Each row of a before or after table is a point. The points were changed in one or more steps. Then noise was added and the rows were shuffled. The steps act on columns, c1 being the first. What was done? A step turns or swaps two columns, mirrors them in a line or flattens them onto one, adds a multiple of one to another, or multiplies or shifts one. Angles are multiples of 10 degrees, from the lower column toward the higher: turns from -170 to 170, lines from 10 to 170 but not 90. Use the fewest steps. Two steps may share a column if one is a turn and the other turns, adds or multiplies; they go together, in the order done. Otherwise the lowest column goes first.

Before (10 x 3):
[[-36  40  11]
 [-11 -48 -22]
 [ 25  35 -19]
 [ -8   4  -2]
 [ 19 -15  -3]
 [-34  35  -7]
 [-29  47  34]
 [ -6  13  41]
 [ 46 -39 -30]
 [ 27 -27  12]]
After (10 x 3):
[[  5  33 -19]
 [-42  36  -7]
 [-10   4   0]
 [  3  46  33]
 [ 37  12  40]
 [-31 -48 -23]
 [ 17 -16  -2]
 [ 39 -27  11]
 [ 16 -37 -30]
 [-26  41  11]]
Steps: add 1 times c3 to c1

Before (11 x 9):
[[-39  27   9  13   6 -17  11   2  19]
 [-11  12 -27   7  32 -19  -9 -10 -12]
 [  8  38  -4  -3  21 -12  -7   5 -11]
 [ 20  34   0  11  13  12 -33 -15 -13]
 [  4  37 -23   2 -17   7  28 -27 -17]
 [ 15  31  -4  13  17 -19   8 -38   4]
 [ -7 -16  -8  22  -7 -22 -28   4 -11]
 [ 24  -7  95 -36  26   2  43  -4   0]
 [ 11  18 -31   2   9 -23 -28   4  18]
 [ -6   6 -18  14  11  82 -24   5  18]
 [-48  -9 -10 -11  -7  -6 -35  -8  11]]
After (11 x 9):
[[-10 -26  -1  37   8   6  -8   0 -11]
 [-25 -15  19  52  -6  -6 -26   0  18]
 [-15 -30  -3  -1   0   0   8   0   2]
 [ 26  29 -95 -41  18  14  43  -1   1]
 [ 37  13  32  55  -9  -5 -34   1  11]
 [ -5 -14  20  30  46  40 -24   0  19]
 [ 39 -28  12  -8  -4  -6  11   0  20]
 [-17 -33  -9  62  14  11 -35   1 -13]
 [  3   0   8  13 -16 -13 -26   1 -10]
 [ -5 -13  29  16  11   9  -7   0 -12]
 [-16 -30  18 -20  -4  -5  29   0 -17]]
Steps: turn c1 and c3 by -150 degrees; turn c2 and c4 by 140 degrees; add -1.5 times c7 to c4; flatten c5 and c6 onto the line at 40 degrees; multiply c8 by 0

Before (12 x 18):
[[ 34  -5  19  30   8 -12  -4 -15  39 -26 -64  -5 -34  46  23   2  -7   5]
 [ 15  13 -23 -21   7  34 -34   5 -30  12  31 -50 -23 -32  -7  18 -10  55]
 [-21  -6  17  -4   9  -5 -14  41  -9  17  28 -55  20 -33   7 -39 -19  19]
 [-27  22  12 -20 -28  21  -4  47  14  50  39 -19   0 -21   3 -24  26  14]
 [ 20   2 -18  -7 -46  13 -24  55 -17  26  45 -19   5 -51 -10 -17 -26   3]
 [ -8   1 -26  32 -18 -41  20  66 -13   5  20 -14  -3 -36  -7 -18  65  18]
 [ 15  45  18  -5 -24 -46 -43 -27  18  16  -7 -37  62 -64  20  35  15 -20]
 [ 13  35  36  14   5 -27 -33 -55  37 -40 -51  22 -17   1   9 -53   0  -1]
 [-16   9 -43  -9 -10  36  -1  43 -40   7  14 -42  16  39 -36 -35  10  12]
 [ 40   6  56 -21   6 -44   3 -44   9 -51 -28   4 -23  24  -4  16   0  -3]
 [ 19  32  -9  -8  23 -29  45  18  38 -34 -38  15 -20 -21  14  -9   1  -2]
 [  2 -27 -16   1  10  58   6  20 -40  58  16 -13  14 -48 -16 -24   4   5]]
After (12 x 18):
[[ 14  40  18  -5 -24 -47 -42 -27  19  17  -7 -36  62 -64  22  38  13 -30]
 [-27  -1  12 -19 -27  21  -4  47  14  50  40 -19  -1 -23   2 -25  26 -27]
 [ 41   6  55 -22   7 -43   1 -44   9 -51 -26   4 -22  25  -3  15   2  -3]
 [ 20  -2 -16  -9 -48  15 -25  55 -17  24  45 -19   5 -50 -12 -17 -25  -1]
 [-16  -5 -42  -7 -10  37  -3  43 -39   7  14 -41  16  38 -38 -34  11 -13]
 [ 13  19  35  15   7 -26 -32 -54  36 -38 -51  24 -16   0   9 -53   2 -29]
 [ 19  16 -11  -7  22 -29  44  17  38 -35 -38  15 -20 -21  14  -8   2 -25]
 [ 34  -8  19  30   5 -12  -4 -15  40 -25 -65  -4 -33  45  23   3  -8   2]
 [ 15 -43 -24 -22   8  34 -34   5 -26  12  34 -49 -25 -33  -8  19 -11 -40]
 [-23 -19  18  -5   9  -6 -15  41  -8  17  30 -54  18 -30   7 -38 -18  -5]
 [  3 -17 -18   3   9  59   7  18 -40  60  15 -14  15 -48 -16 -25   2  21]
 [-10 -15 -26  32 -18 -40  21  65 -13   6  21 -15  -4 -38  -9 -18  63 -10]]
Steps: mirror c2 and c18 in the line at 150 degrees

Before (14 x 32):
[[ 76 -49  19   3 -32 -53  30  15 -39   3 -53 -31  36 -20 -47 -49  24   1
   -4  10 -24 -11   9  19 -10 -53   1   5  -9 -14 -20  17]
 [ 35 -41  62 -18 -44 -48  19  30 -47  -3 -51 -65   6  -6 -23 -74  36 -56
  -24  32  -2 -41  15  64  50 -66  33 -26  21  13 -22  39]
 [ 64  23   9  34  22  18 -23 -43  -6  35  12  30  18   0  62   2 -21  44
   16  -3   6  -7 -56   3  -2   0  -7  23  54 -65  11 -40]
 [ 41 -12 -40  21  11 -26  17  -5 -12  24   0 -20  53  20 -11 -56 -21  -4
  -19 -28  -5 -16   5   4  -6 -20  15   4   2 -59   9  11]
 [ 43  10  11 -10  35  43 -14 -40   9   0  25  -2  -1  17  -2  23  -3  53
   -3 -20  24 -18 -25  16 -18  23 -12   0  54  -5  -8  -2]
 [ -3  10 -18 -10 -21  55  13   6  59  -8  -4  -2   3 -21 -30  15  25 -11
   18  13 -28  31  34   3  -6   4   7 -18 -27   1  13   6]
 [ 53  13 -49  35  18  -3 -17 -33 -14  23 -23  12  43  11  28 -27 -39  26
  -25 -29 -34 -41 -40  22 -29 -32 -38 -16  51 -45  10 -49]
 [-24 -72 -36  -3 -48  27  12   9  55  -3 -25  -6  22  -5 -19  40  29 -12
   33 -12 -17  25   8  -8  13 -17  16 -16 -10  12   7  31]
 [ 12 -15  14  14 -37  37   2  -6  27 -31  56  20  -1  14 -17  19  23  23
   21   7   2 -32  -1  26 -10  11  16 -11  15  -8  37 -17]
 [-11 -18  32 -21  11  55 -19  16  18 -24  29  32 -27  -1 -10 -24  27  32
   40  -8  33 -22   8 -20  -7   0   6   3  30  13  34 -32]
 [ 16 -34 -50  45 -16  23  40   5  41   7 -46 -21   2 -21 -24  54  33 -26
   30   8  -8  -5  25 -29   7 -12 -29 -50 -25 -26  14  54]
 [ 67  -5 -12  28 -13  -6  13  -7 -22  67 -29 -19  30   5  -6 -50   9  -9
   -6 -36 -50 -61 -38  16   1 -21  11   3  17 -23  -6   1]
 [-13  10  42   0 -16  17 -23   4   8 -15  53  32 -27  23   6 -11  45  37
   25 -15  20  12  -3  20  -6  24 -34  -7  26  10  -5  -2]
 [-25 -15 -17 -26 -47  28   1  16  21 -16  -9 -20 -23   5 -55  56  52 -17
   58   2 -23  14  36  -5  13  -5   3 -14  19 -21  30  26]]
After (14 x 32):
[[ 13 -37 -50  39 -22  26   0  12  39   5 -46 -22   1 -19 -14  50  33 -29
   31   6 -11  -3  22 -25   9 -29 -28  73 -26 -23  15  49]
 [ 33 -38  64 -16 -49 -44 -58  32 -46  -4 -53 -67   9  -9  18 -73  32 -53
  -26  33  -6 -37  16  61  52 -32  32  17  20   9 -27  36]
 [ 11 -13  16  18 -40  39  12  -5  30 -30  53  14  -2  15  16  19  21  22
   22   6   1 -31  -2  27 -10  -1  13   9  14  -8  40 -20]
 [-22 -15 -19 -24 -48  30  -3  14  23 -18  -8 -20 -26   9  41  56  52 -16
   54   1 -21  11  41  -5   9  -3   5  36  26 -21  31  23]
 [ 39 -12 -39  21   7 -27 -12  -5  -6  27   0 -19  52  20  13 -60 -24  -4
  -18 -31  -4 -16   4   4   1 -14  18  -9  -1 -56   9  15]
 [-23 -72 -31  -6 -52  26 -12  12  55  -1 -22  -5  23  -7  17  41  26 -13
   31  -8 -22  25  10  -4  10  -5  16  14 -10  13  12  31]
 [-15  11  39   2 -16  16  17   0   6 -17  56  30 -28  21 -14 -10  49  36
   26 -16  19  12   1  20  -9  23 -29  20  22   8  -8  -3]
 [ 62  21   8  34  21  13  -6 -42  -5  37  14  32  20  -2 -44   4 -18  44
   14  -6   6  -6 -58  -2  -6  12  -2 -47  56 -66  16 -39]
 [ 77 -47  21   5 -31 -50 -39  14 -35  -1 -57 -32  38 -25  41 -48  23   2
   -5  12 -21 -11   6  23  -5 -35   2  23 -13 -16 -16  16]
 [ 68  -6  -9  25 -10  -6 -17 -10 -18  69 -33 -20  28   6  10 -51   8 -10
   -4 -39 -52 -64 -39  17   0 -19  15  -3  19 -25 -12   0]
 [ 55  15 -52  36  23  -2 -39 -37 -15  19 -28  12  42  12 -52 -27 -36  26
  -32 -32 -33 -42 -39  20 -31   6 -38  21  51 -41  10 -52]
 [-11 -18  30 -21  10  50  -2  19  18 -25  30  31 -28  -2  13 -23  28  30
   36  -3  30 -23   4 -20  -8  11   3  -1  30  12  36 -29]
 [ 44  13  10 -13  35  46  13 -40   4  -2  27  -4  -3  17  -2  24   2  51
   -6 -16  24 -21 -27  16 -20  21 -13   8  54  -9 -10  -2]
 [  0   9 -18  -9 -20  58   9   9  61  -9  -1   2   2 -19  24  17  27 -10
   22  19 -29  32  33   3  -7  -9   9  24 -21  -5  12   5]]
Steps: turn c7 and c26 by -70 degrees; multiply c26 by 0.7; add 0.7 times c27 to c28; turn c15 and c28 by -150 degrees
